Rows are points. Each copy is the shape, with its points in the same order, stretched, turned, moved and blurred by noise. Some copies are also mirrored. Which?

Shape, 8 rows:
[[-0.39 -0.22]
 [-0.42  0.13]
 [-0.24 -0.39]
 [-0.55  0.12]
 [ 0.19 -0.31]
 [-0.15  0.83]
 [-0.15 -0.49]
 [-0.52 -0.06]]
Copy 1:
[[-0.48  0.37]
 [-0.79  0.05]
 [-0.25  0.42]
 [-0.88  0.14]
 [ 0.13  0.09]
 [-0.98 -0.78]
 [-0.02  0.43]
 [-0.67  0.25]]
Copy 1 is: mirrored
Copy 2:
[[-0.21 -0.33]
 [ 0.09 -0.49]
 [-0.31  0.01]
 [-0.12 -0.71]
 [-0.01  0.46]
 [ 0.69 -0.67]
 [-0.41  0.14]
 [-0.24 -0.57]]
Copy 2 is: mirrored
Copy 3, 8 rows:
[[-0.40  0.28]
 [-0.45 -0.13]
 [-0.25  0.45]
 [-0.56 -0.09]
 [ 0.13  0.38]
 [-0.35 -0.83]
 [-0.10  0.63]
 [-0.50  0.09]]
Copy 3 is: mirrored
Copy 4:
[[-0.43  0.07]
 [-0.50 -0.28]
 [-0.31  0.28]
 [-0.59 -0.29]
 [ 0.08  0.25]
 [-0.26 -0.97]
 [-0.22  0.39]
 [-0.57 -0.11]]
Copy 4 is: mirrored

Shape, 9 rows:
[[ 0.02  0.07  0.28]
 [-0.48  0.12  0.23]
 [-0.38  0.12  0.30]
 [ 0.63 -0.28 -0.33]
 [-0.43  0.21  0.46]
 [-0.32  0.28  0.12]
 [ 0.19 -0.48  0.01]
 [ 0.99 -0.10 -0.43]
 [ 0.31 -0.21  0.41]]
Copy 1:
[[-0.06 -0.01  0.17]
 [-0.38  0.30 -0.06]
 [-0.32  0.19 -0.01]
 [ 0.93 -0.31 -0.26]
 [-0.50  0.23  0.15]
 [-0.11  0.38  0.03]
 [ 0.27 -0.41 -0.32]
 [ 1.30 -0.36 -0.04]
 [ 0.08 -0.46  0.17]]
Copy 1 is: only turned
Copy 2:
[[-0.13 -0.05 -0.24]
 [-0.51  0.35  0.10]
 [-0.42  0.28 -0.01]
 [ 0.78 -0.65 -0.02]
 [-0.65  0.31 -0.18]
 [-0.31  0.32 -0.12]
 [ 0.19 -0.49  0.33]
 [ 1.15 -0.81 -0.47]
 [-0.14 -0.61 -0.15]]
Copy 2 is: mirrored
Copy 3, 9 rows:
[[-0.17  0.16  0.03]
 [ 0.20  0.07  0.61]
 [ 0.09  0.16  0.61]
 [-0.03 -0.11 -1.28]
 [-0.09  0.16  0.84]
 [ 0.11  0.28  0.48]
 [-0.03 -0.48 -0.55]
 [-0.17  0.21 -1.50]
 [-0.55 -0.17 -0.33]]
Copy 3 is: mirrored
Copy 4, 9 rows:
[[ 0.30  0.24 -0.04]
 [-0.08  0.63 -0.08]
 [ 0.08  0.54 -0.08]
 [ 0.03 -0.64  0.49]
 [ 0.19  0.74 -0.21]
 [-0.10  0.31 -0.22]
 [ 0.10  0.08  0.59]
 [ 0.21 -1.06  0.37]
 [ 0.65  0.16  0.27]]
Copy 4 is: only turned

Shape:
[[ 0.16  0.14  0.15 -0.05]
 [-0.39  0.22 -0.57 -0.08]
 [ 0.50  0.54  0.24  0.39]
 [ 0.63  0.06 -0.07 -0.33]
 [ 0.45 -0.03 -0.43 -0.80]
 [ 0.37 -0.45 -0.09 -0.77]
 [-0.24  0.13  0.19  0.67]
 [ 0.40  0.02 -0.34  0.14]
 [ 0.10 -0.06  0.16 -0.42]
 [-0.32  0.60 -0.27 -0.52]]
Copy 1, 10 rows:
[[ 0.27  0.07  0.37 -0.42]
 [ 0.38  0.06 -0.52  0.36]
 [ 0.03 -0.25  0.31 -1.05]
 [ 0.83  0.07  0.73 -0.52]
 [ 1.36  0.35  0.63 -0.06]
 [ 1.01  0.41  0.93  0.09]
 [-0.62 -0.34 -0.14 -0.23]
 [ 0.52 -0.26  0.22 -0.24]
 [ 0.47  0.30  0.56 -0.18]
 [ 0.69  0.52 -0.29 -0.10]]
Copy 1 is: mirrored
Copy 2 (10 x 4):
[[-0.42  0.18  0.19  0.08]
 [ 0.12 -0.44 -0.28  0.21]
 [-0.62  0.53  0.48  0.70]
 [-0.52  0.68 -0.09 -0.16]
 [-0.45  0.44 -0.63 -0.51]
 [-0.33  0.44 -0.33 -0.85]
 [ 0.09 -0.12  0.68  0.59]
 [ 0.04  0.50  0.05  0.20]
 [-0.50  0.12 -0.03 -0.33]
 [-0.63 -0.52 -0.46  0.15]]
Copy 2 is: only turned
Copy 3, 10 rows:
[[-0.26  0.06 -0.02 -0.04]
 [-0.33 -0.06 -0.62 -0.26]
 [-0.91  0.35  0.08  0.19]
 [-0.16 -0.36  0.04  0.16]
 [ 0.24 -0.85 -0.25  0.00]
 [ 0.58 -0.55  0.09 -0.09]
 [-0.58  0.87  0.02 -0.04]
 [-0.32  0.17 -0.25  0.29]
 [ 0.11 -0.26  0.10 -0.21]
 [-0.46 -0.52 -0.45 -0.54]]
Copy 3 is: mirrored

Shape:
[[-0.26 -0.88 -0.06  0.20 -0.02  0.36]
 [-0.02 -0.06  0.17 -0.09 -0.48 -0.68]
 [ 0.13 -0.45  0.40  0.43 -0.58  0.08]
 [ 0.38 -0.26 -0.20  0.06 -0.67 -0.02]
 [-0.34 -0.45 -0.51 -0.21  0.16  0.39]
 [ 0.13  0.27 -0.19 -0.11 -0.43 -0.10]
 [ 0.24 -0.59 -0.09 -0.45 -0.08 -0.37]
 [-0.01 -0.26  0.71 -0.95 -0.19  0.21]
 [ 0.02  0.40  0.19  0.28  0.52 -0.21]
 [ 0.21  0.42  0.08 -0.97  0.32 -0.45]
 [ 0.09  0.20  0.32 -0.36 -0.10 -0.14]]
Copy 1 (11 x 6):
[[-0.10 -0.44 -0.27 -0.65  0.72 -0.46]
 [ 0.07  0.00 -0.11  0.67 -0.32 -0.66]
 [-0.18 -0.65 -0.48  0.54  0.35 -0.29]
 [ 0.17 -0.08 -0.93  0.40  0.02 -0.21]
 [-0.12  0.19 -0.03 -0.96  0.44 -0.13]
 [-0.06  0.40 -0.52  0.29 -0.43  0.09]
 [ 0.63 -0.14 -0.14  0.14 -0.19 -0.70]
 [ 0.09 -0.71  0.07 -0.21 -1.13 -0.15]
 [-0.04  0.36  0.79  0.16  0.02  0.53]
 [ 0.47  0.40  0.55 -0.07 -1.27  0.02]
 [ 0.01 -0.04  0.15  0.25 -0.68  0.02]]
Copy 1 is: only turned
Copy 2 (11 x 6):
[[ 0.33 -0.27 -0.17  0.69 -0.49  0.75]
 [ 0.92 -0.02 -0.04 -0.18  0.49 -0.03]
 [ 0.49 -0.09 -0.17  0.56  0.73  0.56]
 [ 0.67  0.35 -0.34  0.51  0.35 -0.09]
 [ 0.01  0.04 -0.24  0.22 -0.95  0.46]
 [ 0.19  0.40 -0.19 -0.09  0.29 -0.06]
 [ 0.91 -0.37 -0.55  0.18 -0.49 -0.31]
 [ 0.29 -0.47 -1.22 -0.45 -0.22  0.46]
 [-0.63 -0.53  0.26 -0.30  0.02  0.07]
 [ 0.01 -0.39 -0.69 -0.89 -0.56 -0.55]
 [ 0.04 -0.21 -0.46 -0.41  0.13  0.06]]
Copy 2 is: only turned

Shape (13 x 8):
[[-0.44 -0.23  0.43  0.41  0.72  0.27  1.66  0.35]
 [-0.49  0.26  0.38  0.27  0.47 -0.16 -0.40  0.46]
 [ 0.28  0.17  0.34  0.25 -0.15 -0.54  0.81  0.15]
 [-0.44  0.02  0.42 -0.04  0.95 -0.06 -0.40  0.56]
 [-0.61  0.19  0.38 -0.20 -0.19 -0.10 -0.38  0.09]
 [-0.54 -0.01  0.09  0.28 -0.09  0.25 -0.25  0.30]
 [-0.10 -1.26  0.19 -0.20 -0.03 -0.46 -0.34  0.53]
 [-0.29 -0.62  0.39  0.17 -0.01  0.25 -0.28 -0.34]
 [-0.24  0.27  0.21 -0.47 -0.11  0.28 -0.23  0.29]
 [-0.50 -0.09 -0.68 -0.45  0.42 -0.01  0.24  0.10]
 [ 1.19 -0.40  0.16  0.35  0.28 -0.03  0.47 -0.42]
 [ 0.64 -0.31 -0.27 -0.17 -0.12 -0.31 -0.16  0.52]
 [-0.46 -0.01 -0.11  0.22 -0.16  0.02 -0.36  0.12]]
Copy 1 (13 x 8):
[[ 0.93  0.96  0.38 -0.37 -0.40  0.79 -0.02 -1.42]
 [-0.11 -0.13  0.49 -0.55  0.42  0.04  0.25 -0.14]
 [ 0.11  0.58  0.68  0.53  0.08 -0.05  0.15 -0.81]
 [ 0.27 -0.20  0.58 -0.96  0.25 -0.07  0.04  0.02]
 [-0.68 -0.11  0.48 -0.26  0.12  0.20 -0.11 -0.14]
 [-0.40  0.05  0.20 -0.30 -0.01  0.53  0.27 -0.05]
 [-0.25 -0.16  0.49 -0.40 -1.07 -0.42  0.22  0.15]
 [-0.57  0.64 -0.02 -0.42 -0.44  0.10  0.06  0.00]
 [-0.29 -0.25  0.45 -0.16  0.05  0.45 -0.38  0.30]
 [ 0.17 -0.42 -0.30 -0.14 -0.25  0.25 -0.52 -0.37]
 [ 0.46  1.26 -0.14  0.41 -0.13 -0.46 -0.02  0.14]
 [ 0.06 -0.24  0.25  0.26 -0.33 -0.29  0.10  0.60]
 [-0.55 -0.01  0.04 -0.13  0.05  0.27  0.16 -0.04]]
Copy 1 is: mirrored
Copy 2, 13 rows:
[[-0.11 -0.15  0.76  0.41 -1.09  0.40  0.97 -0.46]
 [-0.11  0.44  0.17 -0.36  0.57 -0.53  0.12 -0.65]
 [-0.14  0.31  0.15  0.97 -0.49  0.21  0.39  0.12]
 [ 0.01  0.11 -0.07 -0.58  0.51 -0.69  0.20 -0.95]
 [ 0.06  0.76  0.14 -0.51  0.17 -0.62 -0.13 -0.19]
 [-0.35  0.43  0.42 -0.52  0.17 -0.35 -0.10 -0.12]
 [-0.94 -0.01 -0.29 -0.52 -0.27 -1.27  0.28  0.21]
 [-0.17  0.13  0.38 -0.53  0.04 -0.68  0.28  0.51]
 [ 0.26  0.41  0.04 -0.39 -0.02 -0.37 -0.44 -0.29]
 [-0.08  0.25 -0.35 -0.55 -0.34  0.40  0.12 -0.34]
 [ 0.06 -0.65 -0.02  0.99 -0.30  0.42  0.49  0.88]
 [-0.48 -0.16 -0.50  0.26 -0.16 -0.13 -0.20  0.18]
 [-0.34  0.50  0.21 -0.49  0.21 -0.22 -0.07  0.07]]
Copy 2 is: mirrored

Shape, 14 rows:
[[ 0.08 -0.62 -0.01 -0.86  0.22  0.01 -0.30 -0.33 -0.45  0.02  0.27]
 [-0.42  0.64  0.08  0.22 -0.20  0.61  0.28 -0.48 -0.10 -0.07 -1.21]
 [ 0.14 -0.63 -0.14  0.18 -0.19 -0.21 -0.74 -0.11 -0.59 -0.25  0.16]
 [ 0.95 -1.08 -0.27 -0.19 -0.06  0.17 -0.02 -0.10 -0.59 -0.50  0.55]
 [ 0.37 -0.03  0.63  0.22 -0.07 -0.19  0.09  0.45  0.05  0.61 -0.07]
 [-0.07  0.02 -0.17  0.50  0.65 -0.06  0.04  0.66  0.41 -0.02 -0.17]
 [ 0.22  0.50  0.31  0.42  0.09 -0.12  0.06 -0.10  0.48 -0.05  0.28]
 [ 0.77 -0.67 -0.09 -0.33  0.27  0.30 -1.04 -0.45 -0.25 -0.63  0.42]
 [ 0.13  0.84  0.28  0.14  0.44  0.80 -0.07  0.14 -0.20 -0.38 -1.09]
 [ 0.39 -0.28  0.07 -0.23 -0.21 -0.58  0.08  0.42  0.50 -0.29 -0.29]
 [ 0.71 -0.13 -0.41  0.09  0.17 -0.39  0.05 -0.10  0.20  0.56 -0.22]
 [ 0.00  1.33  0.19  0.05  0.10 -0.11  0.00 -0.17 -0.67 -0.07 -1.00]
 [ 0.15  0.13 -0.39 -0.13 -0.18 -0.13  0.28  0.46  0.04  0.09  0.33]
 [ 0.53 -1.24  0.00 -0.24  0.48 -0.41 -0.07 -0.48 -0.56 -0.61  0.58]]
Copy 1, 14 rows:
[[ 0.27  1.03 -0.47 -0.52  0.03 -0.06  0.08  0.21  0.27 -0.01  0.32]
 [-0.74  0.37 -0.37  1.16  0.20  0.08  0.44 -0.05 -0.23  0.52 -0.82]
 [ 0.52  0.06 -0.49  0.27 -0.24 -0.40 -0.07 -0.04  0.56 -0.08  0.38]
 [-0.22  0.15 -0.25 -0.54  0.12 -0.74 -0.07  0.05  0.86 -0.36  0.77]
 [-0.21  0.02  0.03  0.10 -0.39 -0.14 -0.73  0.15 -0.21 -0.15  0.57]
 [-0.19 -0.76  0.26 -0.13  0.19 -0.26 -0.36  0.13 -0.55  0.43 -0.17]
 [-0.19 -0.65 -0.04  0.06  0.19  0.36 -0.47  0.15  0.11 -0.10 -0.10]
 [ 0.02 -0.04 -1.12 -0.39  0.66 -0.17 -0.07  0.13  0.65 -0.10  0.24]
 [-0.77 -0.11 -0.51  0.98  1.00  0.02  0.18  0.51 -0.26  0.60 -0.50]
 [-0.15 -0.11 -0.29 -0.26 -0.38 -0.38 -0.44  0.51 -0.11 -0.42 -0.02]
 [-0.35  0.21  0.21 -0.24 -0.90 -0.32 -0.92  0.15  0.20  0.42  0.27]
 [-0.27  0.51  0.07  1.02  0.02  0.35 -0.18  0.97  0.22  0.56 -0.17]
 [ 0.23  0.12  0.61 -0.10  0.01 -0.38 -0.55  0.26  0.16 -0.20  0.09]
 [ 0.05  0.04 -0.45 -0.93 -0.18 -0.16  0.31  0.36  0.61  0.00  0.82]]
Copy 1 is: only turned
Copy 2, 14 rows:
[[-0.05 -0.09  0.26 -0.01  0.17 -0.31 -0.13  0.27 -0.03  0.74  0.04]
 [-0.55 -0.22 -0.56 -0.56 -0.13 -0.09  0.04 -0.99 -0.81  0.24 -0.33]
 [-0.83  0.03  0.15  0.03  0.57  0.36 -0.40 -0.08  0.21  0.68  0.51]
 [-0.08 -0.46  0.28  0.41  0.73  0.49 -0.12  0.17  0.34  0.86  0.30]
 [-0.07  0.59  0.32  0.07  0.03 -0.25  0.70 -0.39 -0.08  0.46 -0.08]
 [ 0.39  0.72 -0.49 -0.38  0.06  0.49  0.00 -0.04 -0.29  0.00  0.30]
 [ 0.48  0.28  0.08 -0.46 -0.15 -0.27  0.20 -0.76  0.04 -0.08 -0.05]
 [-0.20 -0.16  0.49  0.23  0.84 -0.18 -0.53 -0.23 -0.22  0.69  0.34]
 [-0.20  0.27 -0.85 -0.53  0.65 -0.10 -0.13 -0.75 -0.81  0.35 -0.31]
 [ 0.47  0.41  0.50  0.02 -0.22  0.38  0.37 -0.30 -0.23  0.98  0.39]
 [ 0.26  0.36  0.96 -0.04  0.03  0.46  0.65 -0.07 -0.50  0.60  0.07]
 [-0.47  0.20 -0.46 -0.94  0.41  0.14  0.05 -0.68 -0.50  0.56 -0.49]
 [ 0.35  0.41  0.24 -0.02 -0.12  0.53  0.04  0.09  0.44  0.31 -0.26]
 [-0.05 -0.31  0.01 -0.11  0.74 -0.04 -0.10  0.36  0.27  0.60  0.81]]
Copy 2 is: mirrored
